Every row gives one point. Examples show where two turns around zero, p and q, send a point. Where does a point land after both, in the order given? Backwards means that the second turn is done in reverse. Each puzzle has new turns, and all numbers are rounded.

Turn p:
[-0.4  1.0 -2.5] => [-0.3  2.7  0.2]
[-4.8  7.2 -0.2] => [2.1 3.3 7.7]
[ 1.0 -6.4  1.5] => [-3.5 -4.0 -3.9]
[3.1 2.0 1.4] => [ 3.8 -0.6 -0.9]
[ 1.0 -3.7 -0.1] => [-2.1 -1.5 -2.9]
Turn q:
[-3.8 -5.5 -0.3] => [ 4.4 -2.0 -4.6]
[ 1.7  4.7 -1.5] => [-4.7  0.3  2.3]
[3.3 1.4 1.8] => [-0.4  2.7  3.0]
[-6.1  1.6  0.4] => [ 0.4 -6.3  0.0]
[ 4.9 -2.3 -0.3] => [ 0.4  5.4 -0.6]
Where do these land?
q, then p: [-2.0 -3.9  1.1] => [ 1.2  1.5 -4.1]
q, then p backwards: [-0.1  4.2  4.0] => [-4.4  2.4  2.9]
q, then p: [ 0.6 -4.0 -2.6] => [ 0.6  4.7 -0.9]
p, then q: [ 0.5 -0.5  1.6] => [ 0.9  0.9 -1.2]
p, then q: [-1.6  3.6 -8.2] => [-5.5 -3.5  6.3]
q, then p: [2.7 0.6 4.2] => [ 4.1 -2.8  0.9]

Turn p:
[ 0.2  5.1 -0.1 -2.4] => [-3.3  3.3 -1.4 -2.9]
[-5.3 -1.3 -0.7  2.7] => [0.0 1.5 1.9 5.6]
[ 5.2  4.2  0.1 -2.2] => [-1.5  0.6 -0.9 -6.8]
[ 3.1  1.9 -3.5 -1.6] => [ 2.0  2.5 -0.7 -4.1]
[ 1.4 -5.4  3.8  6.1] => [ 1.5 -7.1  4.9  2.6]
[ 1.3 -0.9 -0.9 -3.5] => [ 1.4  0.0 -3.4 -1.4]
[-5.8 -3.7  1.5  0.9] => [-0.2 -1.1 -0.5  7.0]
Turn q:
[-6.1  2.8  6.0 -3.4] => [-9.1  0.9  0.4  3.1]
[-1.3  4.1  5.0 -5.7] => [-7.5  4.2  0.5 -1.1]
[ 1.1 -1.0 -4.9  1.0] => [ 4.9  0.7 -1.4  0.7]
[ 4.1 -3.3 -3.9  1.9] => [ 6.0 -1.4 -1.4 -2.5]
[ 1.7  0.8 -0.6  4.5] => [ 2.9 -1.7  3.5  0.0]
[ 0.4 -2.5  1.7 -0.7] => [-1.1 -1.9 -1.5 -1.6]
[ 0.1 -1.0 -3.2  2.4] => [ 3.8 -0.9 -0.2  1.4]
Where do these land?
q, then p: [ 0.9  0.6 -2.5 -3.1] => [-0.4  3.2  0.3 -2.6]
p, then q backwards: [ 1.8 -2.1  4.6  2.5] => [-1.0 -2.2  3.6  4.0]
q, then p backwards: [ 2.9  5.3 -3.0  2.0] => [-0.1  0.8 -5.6  4.1]
q, then p: [-2.0  0.1  3.9 -5.7] => [-1.0  5.5 -1.1  4.4]
q, then p: [-3.6 -3.8 -3.1  4.4] => [ 5.3 -3.5  4.0 -0.3]

Turn p:
[ 3.7  0.9  2.4  0.4  3.6 -2.4] => [ 5.5 -2.8 -0.4  0.6 -0.1 -0.6]
[ 1.1  3.9  2.4 -2.7  1.8  4.9] => [ 2.5  0.3  0.2 -4.7  2.8  4.4]
[-2.5  2.7  1.9  4.3 -6.7  2.5] => [-2.6  5.4  0.9  3.9 -0.8  5.9]
[ 0.2 -4.1  3.9  5.4 -0.7 -1.5] => [-0.4 -3.3 -0.7  5.3 -4.4  2.3]
[-0.6  0.8 -6.4 -2.6  3.6  4.0] => [-2.6 -1.2  3.9 -5.0  4.9 -2.5]
[-0.6  0.4  1.7  2.8  2.8 -4.2] => [ 3.4 -1.1  1.9  2.0 -3.8 -1.5]
[-3.7 -3.9 -4.4 -3.5  2.3 -0.7] => [-4.4 -1.5  0.5 -3.9 -1.2 -5.3]
[ 2.5 -0.7 -1.5 -4.2 -6.6 -2.7] => [-1.3  4.1 -6.4  1.8  2.6 -2.8]
Turn q:
[-3.4  0.4 -0.1  4.0 -5.6  0.0] => [ 2.6 -1.4  1.7  2.1  1.0 -6.5]
[-3.2  3.4  2.7  0.7 -2.3  2.0] => [ 3.0  3.8  1.6  2.4  1.0 -2.5]
[ 2.2 -3.0  2.4  2.8 -2.9  0.7] => [-0.3 -0.6 -1.2 -3.6  2.5 -4.0]
[-1.7  1.9  1.5  1.5 -0.2 -4.5] => [-2.8  0.4  4.1  1.9  0.3 -1.6]
[ 2.1  0.6 -1.3 -5.6 -2.0 -1.7] => [-2.3  1.5 -2.5  0.1 -5.6  0.1]
[-3.1 -3.4 -0.2  3.7 -0.2  1.1] => [ 3.2 -3.3  2.4 -1.6  2.2 -1.4]
[ 7.5  2.6 -6.8 -2.7  3.5  1.7] => [-3.2 -2.0 -8.5  2.9 -0.9  6.0]
[-0.4 -2.6  1.7 -4.5  9.7  0.7] => [-0.1  1.4  2.3 -4.2 -0.6  9.9]
Where do these land?
p, then q: [4.8 4.6 1.7 4.2 0.0 2.5] => [ 0.4  1.3 -3.3 -2.2  6.7  2.9]
p, then q: [ 2.0  2.8 -3.1 -0.8  0.6  3.5] => [-0.4  2.3  1.3 -1.1  1.0  5.0]
p, then q backwards: [-0.5  3.9  0.3 -4.0 -1.9 -1.3] => [ 1.0  0.3  4.1 -1.7 -1.2  3.8]
q, then p backwards: [ 2.0 -7.7 -1.8  3.2 -2.3  1.7] => [ 2.6 -3.3  0.0 -5.6  6.0  0.8]
p, then q backwards: [-4.7 -1.7  2.4 -6.6  1.6 -3.9] => [ 2.4 -4.8  1.2 -5.4 -5.6  0.8]
q, then p: [ 0.8  3.9  3.4  3.6 -0.8  4.7] => [ 5.5 -1.5  4.8 -0.4  1.8 -2.1]
q, then p: [-2.0  5.7 -1.8 -1.9 -0.8 -4.7] => [-1.0  2.8  2.5  4.8 -3.5  3.9]
q, then p backwards: [-0.1 -3.3  1.7 -0.4  2.4 -2.5] => [-2.8  0.1 -0.6 -0.4  2.3  3.5]
q, then p backwards: [-2.4 -8.3 -2.7  2.8  1.1  0.0] => [ 1.6 -1.7  1.2 -1.2  8.7  2.6]
